Each row of a before or after table is a point. One or more steps were done to the points. Then noise was added and the rows were shuffled. The steps act on columns, c1 being the first. What was done? A step turns or swaps two columns, mirrors them in a line or flattens them onto one, adds a multiple of one to another, or multiplies or shifts one. Angles are multiples of 10 degrees, from the lower column toward the higher: turns from -170 to 170, lines from 10 to 170 but not 90. Use the fewest steps. Two steps may share a column if one is a turn and the other turns, adds or multiplies; they go together, in the order done. Otherwise the lowest column goes first.
(in the rows, 128 means zero)

Before (11 x 3):
[[ 68 116 126]
 [ 93 141 190]
 [ 61 153 149]
 [170  93  76]
 [ 53 129 128]
 [109  73  72]
 [109 116 166]
 [118 158 140]
 [136 208 176]
 [112 124 160]
 [120  99  95]]
After, 11 rows:
[[ 81 143 166]
 [ 88 163 142]
 [141  59  73]
 [ 65 186 190]
 [ 24 127 127]
 [ 38 117 126]
 [ 32 168 151]
 [ 90  77  97]
 [ 82 145 158]
 [ 79  38  71]
 [106 243 178]]
Steps: shift c1 by -30; add 0.7 times c3 to c2

Before (9 x 6):
[[142 150 112 122 104  76]
 [158 112 141 112 147 155]
 [174 123 126 102 152  49]
 [144 109 147 174 146 101]
 [171  59 130 145 114  93]
 [108 155  97 165 164 100]
 [177 132 159 135 133 103]
 [ 69 119 246  92 148 215]
 [104 130 120 135 162 100]]
After, 9 rows:
[[171  59 135 112 118  92]
 [108 154 173 112 154  99]
 [178 133 104 107 131 102]
 [105 130 139 125 151  98]
 [ 69 119   8  99 142 215]
 [142 151 139 141 112  75]
 [143 110 132  79 142 100]
 [158 111 110 134 141 156]
 [173 122 115 153 146  48]]
Steps: turn c3 and c4 by -150 degrees; multiply c5 by 0.7

Before (8 x 9):
[[163 180 179  75 122 129 181  97  77]
 [211  94  97 103 103  78 149 115 143]
 [127 105 193 183  72 102 157 141 167]
 [108 176 118 179 133 141 183  99 187]
 [105  96  74  71 139 154  87 109  94]
 [ 82  81 150  80 115 100  82  88 211]
 [ 68 183 104 176  86 100 175 181  94]
 [198 111  86  76  80 115 160  49 106]]
After:
[[102 100  72  93 136 111 143 105  93]
 [ 83  81 150 104 119 152 142  94 207]
 [210  89 100  96 111 167 142 116 145]
 [108 184 121 149 132 119 121  97 185]
 [126 109 187 170 156 164 113 142 164]
 [167 183 177  68 134 130 151 101  80]
 [ 72 181 107 157 147 162 113 185 101]
 [198 110  78  77 158 161 160  54 107]]
Steps: flatten c4 and c7 onto the line at 160 degrees; turn c5 and c6 by -140 degrees; multiply c6 by 0.7

Before:
[[148  91 151 151 131 146 115 113 129 110 151 101]
 [130 173 134 113 154  99 118 129 118 151  98 121]
 [173 138 138 149 137 159 142  93 121 113 175 108]
 [149 112 170 126 124 151 139 131 100 110 152 124]
 [114 147 104 134 141 125 137 151  95 147 107 121]
 [111 151 111 112 173 138 106 126 120 153 145 138]
 [150  88 156 162 125 129 121 101 117 152 210 138]
 [118 153 105 122 113 125 132 146 139 124 144 141]
 [138  87 133 119 130 142 133  74 114 142 176 118]
 [126 127 146 136 168 124 152 120 130 139 120 135]
 [113 142 126 127 146 108 138 137 111 113 156 110]
 [133 138 140 119 149 135 139 134 135 162 148 100]]
After:
[[106  84 159 100 137 160 140 147 170 114 100 108]
 [173 100 116  85 142 125 138  97 132 147 169 120]
 [147 153 112  76 124 152 140 166 158 109  87 124]
 [140  45 124  64 155 100 117 133 135 151 211 119]
 [146  72 137  61 173 138 105 111 116 153 142 139]
 [120  67 119  73 112 124 133 102 113 124 145 142]
 [128 136 128  86 167 127 153 147 125 140 133 134]
 [127 174 143 112 126 128 121 163 153 152   5 137]
 [113 196 134 102 131 147 114 155 146 112  62 101]
 [136 193 175  69 129 143 131 152 145 143  33 120]
 [119  95 119  68 150 134 137 138 131 165 125  99]
 [157  79 121  77 146 109 138 124 122 113 122 110]]
Steps: turn c1 and c9 by 120 degrees; multiply c1 by 1.3; multiply c2 by 2.5; turn c2 and c11 by 150 degrees; turn c3 and c8 by 110 degrees; shift c4 by -50

Before (13 x 18):
[[125 111 202 118  79 195 197 184 141 198 121 183 109 167 172 184 119 134]
 [ 93 155  89 217 138 117 188 145 103 145 180 113  58 112 109  93 192  87]
 [135 154 142 217 157 211 198 202 146  93 121 189 197  61  49 208 191 138]
 [192 175 134 151 119 105 129 138  51 178  85 165 146 135  99  96  99 184]
 [202 179 103 169 150  88 137 167 117 103 147 103 195  81 160 112 164 108]
 [145  67 125 178  91  94 186 114 173 142 100 165  80  81  90 144 168 138]
 [ 99 106 129 109 159 106 173 238 127 110 214 117 179 186 134 183 106  96]
 [189 139 180 172  82 173 105 161  94  89 146 107 139  78 137 145 134 100]
 [136 144  78  89 137 183 124 114 108 117 160 193 194 122 117  76 153 112]
 [118  49 130  88 166 127 194 190  85  95 135  54 117 183 151 195 186 188]
 [150 133 111 131 213 135 115 108  80 168 149 141 154 177 115 123 103 221]
 [129 131 119 203 102 105  67 213 133  91 185 157  97 162 186 133 163  95]
 [157  52 200 125 136 147  70 221 171  95 117  56 120 178 100  75 104 105]]
After, 13 rows:
[[165 187 127 109 171 109 157 237 128 112 213 117  86 150 125 183 104  97]
 [151 112  88 117 158 219 182 143 103 144 177 111 202 101  99  93 193  90]
 [132 122  78 184 135  87 121 115 109 115 161 193  60 112 107  76 154 112]
 [122 160 119 104  84 205  79 214 133  94 187 157 159 125 175 133 162  96]
 [111 176 110 135 203 133  88 110  79 167 148 143 100 122 105 122 102 221]
 [130 166 202 195 106 119 210 183 142 197 121 184 146 143 162 181 118 133]
 [ 67  83 102  88 153 167 129 167 118 103 148 104  48  77 150 114 163 107]
 [ 67  79 179 175  78 172 123 162  93  91 145 106 106 117 127 143 134 103]
 [ 69 135 135 105 118 151 132 138  52 177  85 165 101  82  89  98  98 183]
 [135 185 131 128 184  87 177 192  84  95 135  53 138 205 143 196 186 189]
 [103  81 126  96 112 178 194 114 173 144  97 165 171 188  79 143 169 137]
 [ 98 177 199 147 114 126  72 221 172  95 118  57 130 204  91  77 105 105]
 [131  63 141 213 179 217 183 201 146  93 120 188  59 101  39 209 192 138]]
Steps: turn c1 and c13 by -170 degrees; turn c2 and c14 by -90 degrees; swap c4 and c6; turn c5 and c7 by -20 degrees; shift c15 by -10

Before, 14 rows:
[[126 133 130  50 135  35  74 123 184 165  74 109 115 148 150 108 126 132
   76 227 175 134 216 133]
 [164 116 130  98 131 132 137 101 139 114 133 163 118  61 161 133 183 187
   95 177 147  85 142  64]
 [196 143 163  95 107 215 102 120 132 165  98 148  90 100  97 124 137 181
  177  96 188 142  62 165]
 [214  48 159 100 206  97  86 100 124 145  50 137  92  91  89 152 125 145
  185 154 169 122 108 180]
 [122  98 116 128 139 151 125 158  73 104  58 149 171 120 164  90 173 141
  169 126 142 100 124  55]
 [207  59 159 132 132 130 158 124 150 133  64 159 187 111 147 177 161 157
  150  88  60 192  88  76]
 [ 66  40 230 145 212  75 123 164  71 156  62 126  98 178 138  48 182 128
  114 105 183  92 212  75]
 [157 108 160 163 170 135 106 194 196 176 131 203 109 109 103 148 152 106
  123  81  68 148 201  73]
 [190 132 161 156 148 114  54  98  92 151 120 136  15  91 147  85 146 143
  179 133 145 166 115 128]
 [192 118 124  82 194 136 167 125 161  80 136 122 152 202 162 183 179 122
  115  39 177  33  97 193]
 [207  81 195  22 171 128  88  82 207  93 144 129 144 154  96 134 142 108
  150  99 166 119 144  98]
 [182  69 158 121 134 138 235  95 176  70  59 168  78 148 132 111 148 131
  166 129 133 129 146 102]
 [162  51 105 165  49 158  94 123 104 165 123 157 165 184  45 139 142 137
  121 135 118 193 104 184]
 [195  96  98  61 165 196 151  98 126 159 126 185  81 144  94 142 138 100
   89 167 121 146 157 102]]
After, 14 rows:
[[ 79  68 160 125 128 138 233  90 176  67  59 150  82 100 181 119 162 128
   79 141 133 134 146 100]
 [ 70  94  99  55 126 199 153  95 124 157 130 176  85 100  95 158 164  98
  205 128 117 147 157 103]
 [100  55 108 203  80 160  96 127 111 162 122 143 164  72 175 142 152 138
  195 122 116 189 106 182]
 [ 59  79 191  14 110 129  88  80 210  94 149 119 149  85 179 115 138 107
  124 112 165 118 143 100]
 [ 77 121 125  58 166 140 162 124 161  82 136  99 153  42  91 105 172 124
  123  51 179  34  97 198]
 [130 133 132  51  94  38  76 123 188 163  69 113 116 108  33 185 118 131
  184 181 172 141 219 137]
 [199  41 231 107 207  79 123 169  75 158  66 103  98  87 103  71 169 127
  140 191 176  85 210  68]
 [ 52 138 166 116  95 216  98 116 133 161 100 141  94 140 227 102 143 182
   83 118 186 142  71 163]
 [ 36  46 164  61 179  94  81  98 126 142  56 135  90 152 237 150 134 145
   86 116 168 125 113 178]
 [ 47  56 163 126 132 128 155 127 151 131  60 135 184 130 152 128 170 158
   89  72  58 195  84  80]
 [ 95 110 159 137 182 138 109 198 199 169 138 185 112 138 137 107 183 106
  154  94  69 149 204  71]
 [ 62 134 165 141 153 115  55  97  92 148 122 125  12 151 197 107 145 145
   50 171 148 163 112 131]
 [129 101 114 123 137 153 124 162  76 102  55 123 161 134 168 106 182 141
   48 161 141 100 123  54]
 [ 80 119 134  97 111 133 137 103 141 114 135 132 115 187  57 156 193 187
  139 140 146  89 141  63]]
Steps: turn c1 and c14 by -170 degrees; turn c4 and c5 by 30 degrees; turn c12 and c17 by 30 degrees; multiply c19 by 2; turn c15 and c19 by -130 degrees; multiply c20 by 0.7; turn c16 and c20 by -60 degrees
